Every row gives one point. To make a cloud, some directions were put in groups of two or more. Within a group, all points are equally far from the middle, so they leave a hole (a ring in 2 directions, a hollow ball in 3). The other directions are filled evenly. Then the cloud was stretched, turned, moved and blurred a little. How many holes are there, and how many directions does each take, smallest first?

Cloud, 22 rows:
[[ 3.47  1.14  1.18]
 [ 1.81 -2.20  1.08]
 [ 2.24 -2.70  0.13]
 [-1.39  0.58  3.22]
 [-0.58 -1.64 -1.34]
 [-1.61  2.76  2.25]
 [ 0.79  2.58  0.03]
 [ 2.46  1.11  1.70]
 [-1.20 -1.43  2.15]
 [-0.86  1.77  2.81]
 [ 0.63  1.90 -1.46]
 [ 1.03 -2.45 -1.06]
 [-1.06  0.13 -1.88]
 [ 0.75 -2.52 -0.66]
 [ 2.88  2.17 -0.17]
 [ 1.40 -1.37  1.94]
 [ 0.48 -2.02 -1.48]
 [ 2.34 -2.66 -1.66]
 [ 1.30 -1.19  1.98]
 [-0.63 -2.22  0.59]
 [-0.17 -0.52 -2.13]
 [ 2.53  0.60 -2.73]]
Holes: 1 (2)

Cloud:
[[ 1.89 -0.71 -0.98  3.38]
 [ 1.47 -3.75  0.83  0.77]
 [ 1.36 -0.15 -2.63 -0.67]
 [-1.15 -2.01 -2.08 -0.06]
 [ 1.43 -0.17 -2.57 -0.77]
 [-2.43  0.11 -0.11 -0.02]
 [-0.51 -0.03  1.49 -2.44]
 [ 3.78 -0.49  0.14 -0.52]
 [ 1.53  0.61  3.34  1.14]
 [ 1.11 -3.39 -0.56  1.89]
 [ 2.58  0.15  0.96  3.12]
 [ 0.20 -0.47  2.37 -2.25]
 [ 0.64  1.12 -1.92  2.72]
 [ 0.52 -0.65  3.47  0.92]
 [-0.15 -2.46  2.36  1.08]
 [ 3.31 -2.38  0.19 -1.01]
 [ 0.61 -0.87 -2.95 -0.29]
 [-1.18  0.30  0.82 -2.12]
 [ 2.73 -1.98 -0.42 -1.92]
 [-0.47  2.02 -0.43  2.82]
 [ 1.97  1.67  2.50 -0.43]
 [-1.49 -0.62 -0.17 -2.00]
 [ 0.25  2.76  0.32 -0.51]
 [ 1.22  0.40  3.51  0.06]
 [-0.92  0.79  1.20 -2.01]
 [ 3.04  0.32  1.58  2.33]
 [ 3.73  0.31  1.22  0.67]
 [ 2.63  0.70  2.20  2.16]]
Holes: 2 (2, 2)

Cloud (54 x 6):
[[-0.51 -0.93  4.36 -0.72  1.93 -0.79]
 [ 1.16  3.35 -0.74 -0.08 -2.01 -2.59]
 [-0.71 -0.78 -0.58  3.02  1.96  0.80]
 [ 2.42 -1.72 -2.24  0.87 -0.13 -1.93]
 [ 2.15 -0.05  3.67 -0.56 -0.16  0.15]
 [ 1.30 -0.98 -2.44 -0.06 -0.93 -0.58]
 [ 1.98 -1.08 -3.43  2.09  3.50  1.47]
 [-2.11 -0.45 -2.26 -0.53  0.40 -0.49]
 [ 1.26 -0.90 -2.40 -2.15  0.67  2.35]
 [ 0.17 -1.11 -3.77  1.71 -0.01  0.29]
 [-0.28 -2.00 -1.34  0.09  0.19  1.96]
 [ 1.04 -0.66  0.73  0.53  3.70 -0.21]
 [ 0.14 -0.20  2.43  0.09  0.70  1.51]
 [ 1.17 -2.76  0.29 -0.54 -0.20  0.14]
 [ 0.46 -4.10 -2.71  1.00  3.01 -0.10]
 [ 0.85 -4.57 -1.82 -0.43  3.04 -0.71]
 [ 1.28 -2.28 -0.77  2.08  2.52 -2.46]
 [ 1.82 -2.60  2.26  1.60  3.38 -1.85]
 [ 0.96 -2.31 -0.52  1.68  3.77 -1.76]
 [ 0.22 -0.65 -1.57  0.31 -1.70 -1.93]
 [ 0.02  2.79  0.37 -1.18 -3.60  0.93]
 [ 2.16 -0.24 -0.30  0.58 -1.26  2.10]
 [ 0.38 -1.71 -1.00 -1.75  0.41  0.65]
 [ 1.18  0.04  1.71 -2.13  1.49 -1.56]
 [ 3.32 -0.31  0.78  0.38  1.69  2.24]
 [ 3.15 -1.70  0.03  1.73  2.92 -0.13]
 [ 1.50 -0.86  2.52 -1.63  3.08 -1.47]
 [ 2.09  0.69  3.09 -0.98 -1.32  0.51]
 [ 0.29 -0.28 -1.81  1.95  2.79 -0.66]
 [-0.32  1.24 -2.80 -1.67  0.33  0.91]
 [ 0.81 -3.36  3.44 -2.15  0.97 -0.38]
 [-0.28 -3.42  1.47  2.58  1.35 -0.78]
 [ 0.39  1.64  0.25  2.49 -1.29  1.37]
 [-0.33 -2.93  3.29 -1.30  1.48  0.83]
 [-0.35 -0.44  0.15  0.11  2.42 -2.38]
 [ 0.43  1.82 -1.21  0.34  0.82 -1.44]
 [-1.49 -1.56 -2.32  0.34  1.93 -1.53]
 [ 0.30  1.94  2.82  0.71 -0.67 -0.41]
 [ 2.35 -3.55 -1.40  1.93  3.68 -0.72]
 [ 2.76 -3.05 -1.26  2.10  2.93 -0.09]
 [ 1.68  0.29 -1.60  0.94 -3.11  0.43]
 [ 0.48 -2.27  0.17  1.90  0.86  1.16]
 [ 3.87 -0.79 -1.25  2.36 -0.44 -0.12]
 [ 2.48  0.99 -2.67  2.95 -1.35  1.15]
 [ 3.62 -0.48  2.40 -0.34 -0.26  1.12]
 [ 1.63 -1.86  0.57 -1.39 -0.80  0.09]
 [-0.97 -3.03  2.34 -1.96  0.75 -1.07]
 [ 0.67  0.30  0.68  2.37  1.10 -1.85]
 [ 1.14 -3.63 -1.41  1.25  2.03 -2.30]
 [ 0.28 -1.16  0.21  1.19 -1.54  0.63]
 [-0.66  3.67  0.92  1.02 -1.24  1.19]
 [ 0.48 -2.17 -0.77  2.86  2.34 -1.10]
 [ 0.88 -1.44 -2.03 -1.03 -0.06  1.17]
 [-2.90  1.49  2.97 -0.08 -0.07  0.11]]
Holes: 1 (3)

Cloud (73 x 8):
[[ 1.89 -3.50 -1.09  2.10 -3.31  1.48 -0.36 -0.56]
 [ 0.40 -0.21 -2.58 -2.60  2.15  0.70  1.06 -0.85]
 [-2.30  2.13  1.90 -1.43  2.10 -0.34  0.45 -0.31]
 [-0.65  1.97  1.28  1.06 -1.09  2.59  1.27 -3.06]
 [ 2.33 -3.36 -0.53 -0.32 -1.42  2.24 -0.01  0.30]
 [ 0.78 -2.76 -1.30 -0.02  2.61 -2.36  1.61 -0.40]
 [ 2.58 -0.04  0.24  2.20  0.66  0.74  2.43  0.32]
 [-1.01  2.47  2.93 -0.71  2.15  0.03 -0.20 -0.03]
 [-0.25  0.96  0.18  3.44 -0.66  0.23  3.17 -2.34]
 [-3.23  2.27 -0.56  1.06 -0.61  0.89  1.01 -0.47]
 [ 0.73 -2.14  0.71 -0.60  1.08  1.08 -1.98  2.88]
 [-2.50 -1.36  0.86 -1.11  0.72 -1.54  1.98  1.10]
 [ 2.66 -1.52 -1.84 -2.54 -0.96 -0.95 -2.72  0.20]
 [-0.11 -2.08 -3.50  3.13 -0.34 -0.64  0.62 -1.25]
 [ 0.61 -3.87 -3.29 -0.22 -2.43 -0.39 -0.76  0.17]
 [ 0.83 -1.88 -2.09  1.66 -3.08 -1.25 -2.32 -0.37]
 [ 2.41 -2.21  1.88  1.84 -2.70  1.85 -2.27  0.40]
 [-3.17  0.34  0.13  1.50 -0.68  0.55  3.52 -0.22]
 [-1.54  1.21 -1.81  0.35  1.03 -0.46 -1.65  0.42]
 [-0.54 -3.04  0.12  0.86  1.90  0.98 -2.56  1.04]
 [ 2.00 -0.45  1.63 -0.38 -0.75 -1.43  3.65  1.15]
 [-1.42  2.07 -1.07 -1.01 -2.36  2.59 -0.44  0.56]
 [-3.08  2.20  1.36  1.47 -0.21  0.70  0.84 -1.82]
 [-1.15  0.03  1.16 -3.26 -1.25 -0.22  1.42  0.00]
 [ 0.72 -3.41 -0.35  0.53  2.37 -2.59  1.42  0.23]
 [-0.78  1.57  1.96  1.81 -3.79  0.90  1.22  0.44]
 [-1.28  1.58  1.44 -0.34 -0.27  4.24 -1.24  0.97]
 [-1.13 -4.00 -2.70  1.78  1.30 -1.48  0.14 -1.00]
 [-0.04  0.97  4.54  0.04  0.40  2.01  2.85  0.65]
 [ 1.79 -1.84 -3.45 -2.25  0.35 -1.74 -1.30 -1.29]
 [-1.76  1.00  2.31  0.73  1.95 -1.35  1.49 -2.25]
 [ 0.89  0.30 -1.32 -0.89  2.80  0.75 -1.37 -0.16]
 [-2.83  0.44  0.53 -0.21 -2.08  0.29  1.08  1.24]
 [-1.37  1.33  4.39  0.13  0.70  1.61  2.18 -1.16]
 [ 1.91 -1.28  1.22  2.89  0.06  0.75 -2.65  0.44]
 [-1.97 -1.72 -1.47  3.89  0.93  0.46  1.66 -0.83]
 [-3.08  1.54 -0.25  1.95 -0.95  0.28  1.22  0.90]
 [-1.90  1.18 -0.85 -0.78  3.18 -0.21  1.92 -0.79]
 [ 0.36  2.13  1.23  2.84 -1.08  2.41  0.72 -2.06]
 [ 1.87  1.01  3.68 -0.44 -3.80  0.66  0.69 -0.47]
 [ 1.57 -1.20  0.15  1.65  1.61  0.65 -0.69  2.54]
 [ 2.12  0.51 -0.16  1.33  0.86 -1.11 -1.36 -1.70]
 [ 0.58  1.59  2.80 -0.67 -2.02  2.16  3.17  1.27]
 [ 1.56 -3.29 -2.45 -2.30 -1.52  1.00 -0.69 -1.56]
 [ 1.37 -2.45 -0.85  1.96  2.53 -1.26  1.04  0.62]
 [ 2.40  1.12  0.41  1.84 -1.83  1.25  0.48 -3.09]
 [ 0.37 -3.37  3.96  2.40 -0.28 -0.96 -0.28 -0.62]
 [ 4.01 -0.17  0.50  0.19 -2.83 -0.65 -1.01 -2.44]
 [ 0.13 -1.54 -0.13  3.26 -1.55  1.45  3.24 -1.41]
 [ 1.88  1.14  2.35 -0.91 -3.96 -0.17  1.41 -0.96]
 [ 1.92 -1.48 -3.58 -1.41 -0.44  1.55  0.52  0.45]
 [-2.72 -0.40  0.78  1.89  1.69 -1.43  2.33  2.00]
 [-0.57 -1.27 -4.37  0.65 -1.25  1.13 -0.80 -1.50]
 [-2.48  1.25  0.64 -2.33 -0.83  0.93 -1.19  0.13]
 [-0.72 -0.61  2.68 -1.58 -2.06  1.64  1.88  0.90]
 [-1.42 -3.54 -1.35  2.57  1.66 -1.20 -0.61  1.12]
 [ 0.59  0.69  0.01  1.67  1.65  0.28 -0.50  2.51]
 [ 1.19 -1.37 -1.87 -0.82 -1.57  2.69 -0.78  2.19]
 [ 2.19 -0.35  3.25 -0.43 -1.04  0.81  2.10 -2.42]
 [ 0.36 -1.51  2.68 -1.55 -2.64  1.69 -0.69  1.05]
 [ 0.11  0.18 -0.18 -1.32 -3.11  1.69 -1.77 -2.80]
 [ 0.19 -0.20  2.23  1.69 -3.21 -1.65  1.62 -2.70]
 [ 1.31 -3.26 -0.55  2.45  1.18 -1.90  0.39  1.74]
 [ 3.42 -2.86  0.78  1.30 -2.31  0.59 -0.81  1.57]
 [ 1.74  0.14  1.98  2.99 -2.81  0.83 -1.63  0.99]
 [ 1.54 -1.84  2.43  1.36  1.24  1.32  2.47  0.39]
 [-0.52 -3.86  0.15 -1.33  0.84 -0.23 -1.78  1.12]
 [-1.62  0.53  2.99  4.46 -0.62 -0.01  2.67  0.64]
 [-0.15 -2.05  1.99  1.35 -3.63  0.60 -1.82 -1.54]
 [-0.65 -3.90 -0.51  1.45  1.16 -1.51 -2.68 -0.18]
 [-0.33 -2.54 -1.22 -0.24 -0.48  3.22 -1.79  0.66]
 [-1.21  0.50 -3.65 -0.54  0.29  1.20  2.06  0.13]
 [ 2.69 -0.18 -1.47  1.02 -0.49 -1.98 -1.07 -2.05]]
Holes: 2 (4, 4)

Cloud (87 x 9):
[[-2.26 -1.53 -2.97 -0.70  1.49 -0.22 -1.36 -3.10 -1.53]
 [-0.60 -0.83  0.15  0.45 -1.87 -1.07 -0.85 -3.79 -0.32]
 [ 2.17 -0.70 -0.89  0.83  1.70  0.58 -2.11 -1.07  1.57]
 [ 2.03  0.37  0.43 -0.32 -2.67 -1.58  1.18  0.85 -1.79]
 [-1.19 -1.94 -1.68 -1.09 -0.86 -1.32 -0.04 -0.31 -1.94]
 [ 1.34  1.77  0.53 -1.01  1.25  2.43 -1.14  2.32  1.50]
 [-0.57 -1.78 -0.57  0.00 -0.51 -1.01  0.09 -2.77 -2.14]
 [-0.47 -1.83 -0.97  0.47  2.34  2.92 -1.06 -2.36  0.24]
 [-1.12  1.66  0.57  1.36 -2.11  2.85  0.35 -2.86 -0.58]
 [-1.42  0.41 -1.05  2.98  0.17  2.36 -4.68 -0.38  0.24]
 [-1.71  1.06 -2.30  0.27  0.77  1.13 -6.66  0.68  1.97]
 [-0.25 -0.25 -2.92 -0.46 -0.11  1.61 -1.12 -0.71  3.07]
 [ 2.16  0.28 -1.48  0.85 -2.44 -1.26 -1.27  0.26  0.12]
 [-2.35 -0.05 -1.65  0.31 -3.03 -0.32  0.50 -0.94 -1.13]
 [ 0.01 -0.22  1.73 -1.84 -0.74 -2.29  2.99 -0.15  0.87]
 [-1.00  0.60 -3.04 -0.20 -1.30  2.90  0.51 -2.33  0.31]
 [ 0.23 -2.37 -1.49  0.85  0.45  4.73 -1.98  1.10 -0.78]
 [-1.71  2.59 -0.63  0.64  1.22 -1.09 -2.16  2.39  1.24]
 [-1.23  3.03 -1.41  0.13 -2.63 -0.08  0.68  0.02  0.03]
 [ 2.10 -0.93 -0.36 -0.09 -0.88  1.92 -3.28  0.92  0.02]
 [-1.42  2.01 -0.26  0.84  1.81 -0.43 -5.03  1.41  2.75]
 [-0.02  2.39  2.41 -2.20 -0.98 -2.61 -0.18 -1.63 -0.69]
 [-1.63  1.67  0.07  2.73 -1.08 -0.44 -1.84  0.28 -1.33]
 [ 1.54 -0.15  1.69 -1.34 -2.61  4.17 -0.95 -0.65 -0.41]
 [-2.49 -0.17 -3.57  1.69  1.09  3.55 -5.57 -0.88  0.31]
 [-2.91 -1.95 -2.48 -0.41 -0.37  2.09 -2.88  0.58 -1.42]
 [ 1.59 -1.16 -0.53  2.00  0.74 -0.87 -1.84 -1.54  0.63]
 [-1.04  1.07 -3.03 -1.66 -0.54  1.25 -0.27 -3.08 -0.47]
 [ 1.66 -0.53  1.36  0.78  1.62  1.68 -0.94 -1.23  0.90]
 [ 1.77  1.94  0.37 -0.42  2.05  0.44 -2.69 -0.18  0.73]
 [-1.58  3.54  1.37 -1.00 -1.15 -1.06 -1.22  0.85  2.71]
 [ 1.69 -1.12 -0.90  0.09 -2.98  3.12 -2.03 -0.34  0.27]
 [-2.73  0.91 -0.49  0.13 -0.98  3.21 -2.34 -2.75  1.31]
 [ 1.81  0.22  2.18  0.08 -3.72 -1.12  3.91 -0.22 -0.51]
 [ 1.50  1.07 -0.57  2.20  0.85 -1.92  1.32 -0.51  0.08]
 [-1.60  0.78 -3.94  1.71 -0.60  3.75 -2.85 -0.97 -1.35]
 [ 0.04  2.50  1.45  2.28 -2.02 -0.45  0.37  1.81  2.05]
 [ 1.42  0.65  1.72  0.41 -0.68  2.03 -0.86 -2.56 -1.99]
 [-0.01 -1.80  1.62 -1.24 -2.93 -1.37 -1.00 -1.33  0.92]
 [-0.38  0.91  1.05  0.07 -1.55 -1.70  0.66 -3.52 -1.25]
 [-2.45 -1.83 -3.03 -0.42  1.16  1.36 -3.07 -3.83 -0.87]
 [-1.71  0.88 -0.85  3.56  0.14 -0.84 -0.55  0.49  0.07]
 [ 0.41  0.98 -0.26 -2.71  0.03  3.15 -2.94 -2.00 -0.01]
 [-2.16  2.50 -2.75  0.41  2.27  0.34 -2.39  0.52  2.18]
 [ 0.56 -1.26 -2.29 -0.45  0.28  1.94 -1.36 -0.34  3.09]
 [-0.29 -1.41 -3.97 -1.45 -0.89  0.73 -3.56 -1.56  1.26]
 [ 1.38  0.11  1.23  0.99  0.75 -1.35 -0.16 -1.67 -1.02]
 [-2.11  0.17 -2.46 -0.34  1.26 -0.71 -3.13  2.62  2.31]
 [ 0.37  2.44  3.16 -0.74  0.38 -1.57  1.22 -1.23  1.69]
 [-0.51  2.80 -0.57 -0.40  1.38  1.29 -0.43  1.13 -1.82]
 [-0.61  1.20  1.68  1.17 -1.79  1.40 -2.79 -0.02 -0.98]
 [-1.66  0.84  1.55 -1.79  0.71  1.48  2.57 -1.95 -0.51]
 [-1.93 -0.02 -2.00  1.91  0.57 -3.02 -5.04 -0.15  2.25]
 [-1.91 -0.80  1.53 -1.01 -0.75 -2.12  1.29  1.44  1.17]
 [ 0.35 -2.00 -3.24  0.28 -0.17  2.42 -3.45 -3.05  0.11]
 [-1.75  0.52 -0.41  0.70 -0.59 -0.35 -3.05 -2.05  4.00]
 [-0.53  1.71  0.10 -1.40  0.48  5.04  0.14  1.29  0.56]
 [-0.22  1.37  2.51 -0.44 -1.35  0.93 -1.08 -2.97 -0.83]
 [ 0.05 -1.45  1.23 -1.27  1.87  0.22 -3.01  0.28  2.40]
 [ 0.83  0.84  3.33  0.10 -4.32  0.51  2.54  0.66 -1.73]
 [-2.69 -0.78 -0.76 -1.74  0.39  1.29  0.90 -3.65  0.52]
 [ 0.73 -0.54  3.35 -1.64 -1.12  0.00  0.69 -1.68  1.52]
 [-0.74 -0.93  1.42 -1.42 -1.44 -2.03  2.97 -0.11  0.60]
 [ 0.83  1.08  2.86 -1.57  0.88 -0.36 -0.54  0.65  2.29]
 [-1.16  0.39 -2.12 -0.99  0.98  1.44 -2.28  2.50 -0.36]
 [-2.95 -0.74 -0.18 -0.17  0.22 -0.14  1.03 -3.23  0.85]
 [-0.07  1.81  3.95 -0.47 -0.42  0.87  3.44 -0.42 -0.84]
 [-0.14  1.78 -3.23  0.91 -0.24  1.82 -3.79  1.84  0.30]
 [-2.06  0.84 -1.33  0.48 -2.21  4.45 -2.67 -1.00  0.49]
 [ 0.47 -1.66 -0.75  1.47  1.07  0.40 -2.42 -2.65 -0.04]
 [ 0.00 -0.69 -1.96 -3.15 -0.87  0.50  0.13 -1.55  1.50]
 [-0.74 -2.38  0.36 -0.05 -1.68  1.47  0.91 -2.60  0.83]
 [-0.34 -1.88 -3.73  1.72 -1.23  4.08 -2.76 -0.37 -1.18]
 [-1.12 -1.60 -1.03 -1.64 -0.24  1.79  2.45 -1.81 -0.05]
 [-0.02  0.96 -1.46 -1.30 -2.23  0.99 -0.21  1.51 -1.65]
 [-0.40  0.72 -4.34 -0.21  0.00  2.16 -2.83 -2.47 -0.01]
 [ 0.02  0.50  2.39 -2.43  0.00  2.09 -1.48 -0.78  2.50]
 [-1.78 -2.06 -5.33  0.42  0.98  1.84 -3.27 -1.07 -0.23]
 [-2.38 -0.10 -2.96 -0.07 -1.32 -2.54 -1.81 -0.24 -0.35]
 [-0.79 -0.40 -3.28  0.48  0.59  2.64 -2.19 -1.04  3.24]
 [-2.35  1.15 -2.29 -0.74  2.32  3.33 -3.65 -0.22 -0.70]
 [-4.12  0.24 -0.27  0.28 -0.29  2.19 -2.27 -2.34  1.93]
 [-4.35 -0.62 -2.53 -0.47 -1.34  2.29 -2.56 -2.10  1.33]
 [-0.08 -0.67  1.79  0.24 -0.90 -1.50  2.22  1.58  0.48]
 [ 1.85  1.98  3.29 -0.15 -0.16  0.32  1.09 -1.32  1.60]
 [-0.42  1.88  0.51  1.33 -2.54 -0.19  1.69 -2.99 -1.60]
 [ 0.41  0.95  1.07 -1.14  0.18 -2.33 -2.61 -2.71  0.38]]
Holes: 3 (2, 3, 3)

Cloud (89 x 9):
[[ 0.99  1.14 -3.00  3.85 -0.02  0.46  1.51 -1.54 -1.50]
 [ 1.81  0.52 -2.21  2.37  0.19  3.16 -2.01  0.73  0.86]
 [-1.47  0.81 -2.82  1.63  0.76  0.37  1.38 -1.82  1.30]
 [ 2.57  1.45  2.28  2.58 -0.25  2.28  0.05  0.34 -0.16]
 [ 3.33 -0.39  2.56 -2.08 -0.28  2.01 -1.88  2.64 -1.16]
 [ 1.60  0.51 -2.23  0.75 -0.57 -0.82 -1.28  0.11 -2.62]
 [ 2.85  4.04  0.28 -0.97 -3.60 -2.07 -0.91 -1.06  1.64]
 [ 2.91  1.60 -0.35 -0.83 -1.22  1.31 -0.67 -3.70  2.32]
 [-1.06  0.46  3.04  1.42 -1.79  2.17 -0.90 -0.46 -4.64]
 [-2.65  0.25  0.20 -0.23  1.61 -3.81 -2.62  0.80  0.57]
 [ 0.38  1.64 -0.96  0.14  4.66  1.49  0.35 -0.56 -0.39]
 [ 2.42  3.39  1.01  2.62 -2.43  0.06 -0.75  0.52  1.70]
 [-1.41 -1.88 -1.00 -0.51  2.38  3.59 -0.94  1.49  1.66]
 [ 1.47 -0.78 -2.53  1.09 -1.24 -0.22 -1.84 -0.48 -0.55]
 [ 2.03 -1.43 -2.71  0.42 -1.62  1.26 -1.42 -0.33  0.45]
 [ 0.85 -0.89  0.22 -2.30  2.41  2.74 -2.63  3.60  1.52]
 [ 0.41  0.16  1.74  0.33 -1.02  3.70 -0.85 -0.12 -4.56]
 [ 1.03  0.91 -0.27  1.92  2.30 -4.37 -0.15 -0.52 -1.04]
 [ 0.33  1.36  3.16 -1.38  2.26 -1.20  1.03 -1.46 -2.84]
 [-0.25 -0.21  1.95  0.73 -3.03  2.80 -2.18 -1.62 -0.35]
 [-0.58 -0.73  0.63  1.00 -1.26 -2.16 -4.72  1.56  2.90]
 [-0.20 -1.85  1.75 -1.44 -0.72 -1.29 -0.53  0.25  2.20]
 [ 2.37 -1.90 -1.57  1.90  0.18 -0.13 -2.23  1.14 -0.06]
 [ 0.89  2.04 -2.46  3.24  2.30  0.21 -0.83 -0.33 -0.45]
 [ 3.41  0.80  2.20  2.28 -0.41  2.87  0.72  0.25  0.70]
 [ 1.16 -1.01  1.78  2.72  1.37 -0.15  1.44  0.49 -1.36]
 [ 1.76  1.19  0.24  0.07 -2.06  4.52 -1.78  1.10  0.80]
 [-0.84 -2.26 -2.04 -0.92 -1.10  1.88 -1.41 -1.34 -0.52]
 [ 1.75  1.87 -0.38 -3.01 -2.47  0.40 -0.79 -0.62 -0.41]
 [-1.21  0.64  1.86  0.70 -2.81 -0.52 -0.79 -2.71 -2.53]
 [-2.41 -0.35  0.81  1.20  1.39 -0.28  0.80 -1.45  1.90]
 [-0.82  0.77 -1.20  0.46  3.57  2.06  1.55  0.21 -1.70]
 [ 3.05  3.12  0.01 -1.61 -1.67 -1.56 -2.34 -2.06  0.46]
 [ 4.26  2.12  1.49 -2.23 -0.58  0.29  0.28  1.35  1.63]
 [ 0.38  1.08  0.72 -0.14 -1.29  3.43 -3.70  1.74 -1.05]
 [-1.22 -1.76  1.44  2.71  0.95  0.57 -3.66  1.00  2.89]
 [ 0.46 -2.17 -2.49  0.31 -1.12  2.22 -2.15 -1.58  0.95]
 [ 1.32 -1.03 -0.26  1.00  2.93  3.31 -1.71  0.39 -1.30]
 [-3.18 -1.68 -1.48  0.37 -0.06 -0.38  1.03 -2.08 -1.79]
 [-1.90  1.21 -2.87  0.58 -1.35 -0.26 -1.05  0.06  0.80]
 [-1.45  2.09  0.28 -4.21  1.44 -1.43 -2.45 -0.33 -1.45]
 [ 0.03  2.04  1.47 -1.78  0.93 -0.78  0.20 -3.87 -1.08]
 [ 2.07  2.09  1.14  1.87 -2.07 -1.78  2.35 -1.06 -2.68]
 [ 2.11 -0.72 -0.60  3.44  1.44  0.96  2.34 -0.13  2.51]
 [ 2.81 -0.44 -2.04  4.71 -0.34  0.57  0.20 -0.78  1.66]
 [ 0.93  0.35  0.04 -0.60  0.03  3.78  1.45 -0.72 -2.98]
 [ 0.93  1.88 -3.29 -1.20 -1.44 -1.67 -1.00 -1.01  0.33]
 [ 1.50  0.05 -1.44 -0.63  1.91  2.60  1.99 -1.22 -0.86]
 [-1.06 -1.91 -0.28 -0.71  1.09 -2.65 -3.65  0.83  3.06]
 [ 1.20  0.73 -0.75  1.60  1.26 -1.79 -0.51  3.12  0.36]
 [-2.79 -0.06  1.30  1.48  0.74  0.21  1.15  1.75 -0.96]
 [-1.84 -2.92 -1.67 -0.46  1.03  1.02 -0.85 -1.75  0.91]
 [-0.56 -1.15 -0.29 -0.52  4.28  1.15 -0.40 -0.68 -2.64]
 [-2.74  1.81 -3.05  0.92  0.31 -0.55 -0.43 -2.19  0.64]
 [-0.12 -0.12 -1.86  3.15  0.68  1.15  1.60 -0.31 -3.25]
 [ 0.47  2.79  0.37  0.92 -0.31 -5.44 -1.57 -0.91  0.65]
 [ 0.03  3.35 -1.57 -2.66 -0.13 -0.72 -2.45 -1.25  1.77]
 [ 1.42 -2.13  0.75  2.69  2.89 -0.11  0.52  0.58  0.60]
 [-0.34 -0.20 -0.45  1.66  0.16 -2.07 -4.26  1.55  3.17]
 [-0.98  1.94  2.95  1.07 -0.23  0.84 -2.24  0.38 -1.89]
 [ 0.30  1.20 -3.32  1.21 -0.26  2.00  0.56 -2.51  0.75]
 [ 0.00 -0.05  2.53 -1.85 -2.76  0.07  0.40  0.18 -1.64]
 [ 4.82  1.32 -0.05  0.46  0.54  3.75  1.60 -0.70  0.96]
 [ 1.59  0.23  1.89 -2.63  0.95  0.55 -3.77  1.89 -1.59]
 [ 0.69  2.72 -1.07 -0.56  3.79  1.08  0.76  0.62 -0.18]
 [-1.67 -0.44  0.78  1.05 -1.26  0.80 -0.28  0.03  3.27]
 [-0.07  0.19  2.74  2.72 -0.93  1.66 -1.88  1.53 -0.46]
 [-1.91 -2.26 -1.08  0.89  0.16 -1.04 -2.76 -1.19 -1.27]
 [ 2.81  0.28 -0.23  2.61 -1.83 -1.01 -2.02  2.82  3.31]
 [-0.92  0.42 -0.45 -3.88  0.36  1.43 -2.18  1.12  1.27]
 [ 0.71  0.70 -1.36  1.66  2.55  1.55 -0.98  2.24 -0.21]
 [ 3.24  2.64  1.44  0.13 -2.59 -2.10 -2.76  0.19  1.33]
 [-3.55 -0.68 -0.52 -1.45  3.25  1.94 -1.84 -0.27 -0.55]
 [ 3.14  0.27 -1.88 -0.62  0.75  0.36 -0.35  2.37  0.54]
 [ 0.61 -0.15 -1.69  0.41  0.20  0.38 -0.53  2.96  1.31]
 [ 0.54 -2.25  2.34  2.31 -0.65  1.86  0.78  1.04 -1.10]
 [-0.40 -0.59  2.63  0.20  1.71 -0.66 -2.56  2.47  3.36]
 [-1.92  0.86 -0.77  2.15 -2.17 -0.54 -0.37  1.42 -0.41]
 [ 1.21 -0.70 -1.93  0.49 -0.63  4.72 -0.51 -0.42  1.19]
 [ 0.83  1.35  2.47 -3.68  0.27  0.32 -0.41  1.61 -0.50]
 [-1.59  2.23 -0.64 -1.05 -1.71  2.77 -0.62 -1.77 -1.54]
 [ 0.78  1.36 -3.47  0.01  0.39  0.54 -0.95 -0.53  4.76]
 [-0.92 -0.83 -0.90  1.97  1.98  2.26 -1.76  0.13 -3.09]
 [ 0.15 -2.18 -1.76  1.30 -2.22 -0.17 -1.59  0.01 -0.29]
 [ 1.68  1.90  2.11  0.48  0.70 -3.69 -0.81 -1.28 -0.69]
 [ 1.92 -1.54 -0.84  0.30  2.28  1.02 -0.24  1.39 -2.12]
 [ 1.07  0.47  1.58 -0.49 -1.75 -1.22  0.11  1.95  1.82]
 [-0.26  0.16 -0.73  0.87  0.35  3.20 -3.02 -0.64 -1.52]
 [ 0.30  0.80 -1.91 -2.86  0.50 -1.28 -2.26 -1.71  0.57]]
Holes: 3 (2, 2, 3)
